Each row is a point. A path goes straight from each point to the next, and from the last back to the first. The post is the endless flat space through its rows: a point in 2 columns, a line in 3, a plane in 4, and so on, so that a path can go around it. How many times does the path go around the post? Going back the other way cancels.

Post (2 x 3):
[[ 0.28  0.39 -0.05]
 [ 0.08 -0.54  0.33]]
Path (22 x 3):
[[ 0.86  0.53 -0.41]
 [ 0.21 -0.50 -0.32]
 [-0.16  0.01  0.14]
 [-0.49  0.36  0.31]
 [ 0.00 -0.09 -0.04]
 [ 0.20 -0.51 -0.20]
 [ 0.56  0.07  0.13]
 [ 0.20 -0.64  0.54]
 [-0.04  0.41  0.12]
 [-0.24  0.13 -0.02]
 [-0.18 -0.13  0.29]
 [-0.36 -0.79  0.27]
 [ 0.20 -0.44 -0.38]
 [ 0.82  0.19  0.03]
 [ 0.49  0.50  0.51]
 [ 0.21  0.08  0.58]
 [ 0.29 -0.86  0.52]
 [ 0.34 -0.46  0.11]
 [ 0.09  0.33 -0.39]
 [-0.57 -0.57  0.33]
 [ 0.15  0.20  0.28]
 [ 0.73  0.51  0.30]]
Times around: 0

Post, 10 rows:
[[-0.42  0.69 -0.03  0.17 -0.50  0.26 -0.43  0.03  0.19  0.03  0.51]
 [ 0.34 -0.04 -0.08  0.25  0.21 -0.06 -0.47  0.02 -0.23  0.29  0.91]
 [-0.11 -0.14  0.29  0.19  0.26  0.11 -0.50 -0.24 -0.60 -0.04 -0.31]
 [ 0.08  0.02  0.84  0.12 -0.10  0.14 -0.13 -0.42 -0.35 -0.51  0.19]
 [-0.34 -0.43 -0.49 -0.25 -0.09 -0.07  0.36  0.08  0.46  0.42  0.20]
 [ 0.21 -0.28 -0.66 -0.23 -0.23 -0.22  0.19 -0.24  0.11 -0.19 -0.60]
 [ 0.01  0.16  0.13 -0.04  0.16 -0.05  0.79  0.24  0.22  0.13  0.06]
 [-0.04 -0.27 -0.28  0.43  0.02 -0.37  0.02 -0.21 -0.39  0.26  0.93]
 [ 0.04  0.53 -0.03  0.01 -0.64  0.64  0.17 -0.04  0.32  0.20 -0.20]
 [-0.52  0.20  0.21  0.29 -0.21  0.72 -0.28  0.38 -0.14 -0.43  0.09]]
Path, 28 rows:
[[ 0.38 -0.56 -0.21  0.38  0.91  0.06  0.44  0.52 -0.17  0.23  0.02]
 [-0.09  0.26  0.33  0.45 -0.33  0.40 -0.08  0.57  0.05 -0.29 -0.26]
 [ 0.08 -0.14 -0.33 -0.39 -0.88  0.45 -0.46 -0.12  0.31 -0.10 -0.33]
 [-0.44 -0.28  0.31  0.16  0.30 -0.28 -0.43 -0.21 -0.80 -0.13  0.58]
 [-0.23 -0.16  0.26 -0.01  0.22 -0.13 -0.33  0.65 -0.13  0.32  0.48]
 [-0.96 -0.18 -0.02 -0.08  0.25  0.06 -0.32  0.24  0.28  0.38 -0.28]
 [-0.27 -0.21 -0.62 -0.17 -0.05 -0.52 -0.55 -0.43  0.34 -0.21  0.27]
 [ 0.32 -0.21 -0.01  0.43  0.21  0.60  0.71  0.40 -0.04 -0.39  0.72]
 [ 0.07  0.43 -0.56  0.00  0.13 -0.52 -0.14  0.13  0.58  0.44 -0.20]
 [ 0.18 -0.23  0.27  0.29 -0.01 -0.59  0.88  0.04 -0.33  0.29 -0.07]
 [-0.07  0.88 -0.03  0.26 -1.47  0.37  0.51 -0.16  0.22 -0.12  0.75]
 [-0.43 -0.23 -0.01 -0.22  0.11 -0.22  0.43 -0.15  0.08 -0.38  0.49]
 [ 0.24  0.40  1.25  0.20  0.72  0.20  0.16  0.08 -0.56 -0.18  0.33]
 [ 0.13 -0.53 -1.00  0.19  0.37 -0.22 -0.08  0.35 -0.42  0.48 -0.07]
 [-0.27 -0.01 -0.01 -0.21 -0.53 -0.07 -0.44  0.06  0.73  0.85  0.05]
 [-0.06 -0.11  0.51  0.36  0.39  0.10 -0.06 -0.14  0.06  0.95  0.02]
 [-0.23 -0.19 -0.31 -0.07 -0.08  0.79 -0.54  0.18  0.31  0.05  0.09]
 [-0.93 -1.01 -0.15 -0.29  0.59 -0.44  0.06 -0.55 -0.22  0.20  0.77]
 [-0.61  0.35 -0.25  0.25 -0.36 -0.13  0.42 -0.07 -0.79  0.08 -0.43]
 [-0.18  0.35  0.26 -0.01 -0.69  0.01  0.29 -0.46  0.03  0.52 -0.47]
 [-0.19 -0.22  0.75  0.44 -0.91  0.40  0.21 -1.11 -0.25  0.15 -0.38]
 [-0.70  0.94 -0.05  0.26 -0.26  0.60 -0.37 -0.21 -0.07  0.18 -0.72]
 [ 0.43 -0.36 -0.26  0.35 -0.09  0.03  0.34 -0.33 -0.47 -0.19  0.51]
 [ 0.00  0.51 -0.48 -0.03 -0.03  0.08  0.24  0.34 -0.50 -0.20 -0.41]
 [-0.44 -0.59 -0.35 -0.06 -0.18 -0.25  0.21  0.35  0.18  0.94  0.10]
 [ 0.12  0.58 -0.44  0.34 -0.29  0.00  0.21  0.32 -0.72 -0.04  0.08]
 [-0.01  0.52  0.04  0.48  0.05  0.46  0.59  0.22 -0.53 -0.07 -0.13]
 [-0.40 -0.25  0.20 -0.02  0.80  0.25  0.27  0.09  0.28  0.13  0.16]]
Times around: 1
